Rows are points. Two turns around zero, p and q, are shown by what they do to some points. Where does a point land after both, in the order given? Backwards means that the second turn is done in reverse. Each puzzle has new turns, and all numbers are rounded.
(in the rows, 100 means zero)

Turn p:
[96, 115] -> [96, 115]
[141, 123] -> [141, 123]
[64, 62] -> [64, 62]
Turn q:
[124, 103] -> [95, 124]
[132, 91] -> [107, 133]
[108, 79] -> [120, 110]
[37, 127] -> [78, 35]
Where do these land?
q, then p: [83, 119] -> [82, 82]
q, then p: [48, 103] -> [101, 48]
p, then q: [111, 87] -> [112, 112]
p, then q: [157, 91] -> [105, 157]

Turn p:
[101, 133, 134, 94] -> [65, 104, 86, 72]
[110, 57, 79, 43] -> [158, 68, 124, 74]
[130, 104, 89, 95] -> [101, 110, 130, 92]
[121, 73, 106, 135] -> [84, 84, 125, 136]
[39, 132, 91, 133] -> [94, 134, 37, 127]
Turn q:
[110, 129, 124, 148] -> [110, 43, 121, 105]
[99, 69, 132, 96] -> [114, 122, 137, 99]
[106, 145, 104, 75] -> [58, 88, 92, 127]
[111, 37, 46, 125] -> [168, 126, 61, 72]
[82, 113, 96, 92] -> [79, 99, 95, 90]
[117, 64, 136, 73] -> [112, 140, 136, 123]
[75, 143, 63, 91] -> [59, 82, 59, 85]
Where do these land?
p, then q: [100, 63, 67, 71] -> [133, 105, 110, 146]
q, then p: [118, 114, 134, 49] -> [61, 114, 57, 127]
q, then p: [127, 104, 102, 100] -> [89, 104, 111, 122]
q, then p backwards: [50, 134, 67, 145] -> [86, 99, 163, 48]
q, then p: [105, 85, 130, 134] -> [77, 66, 123, 90]
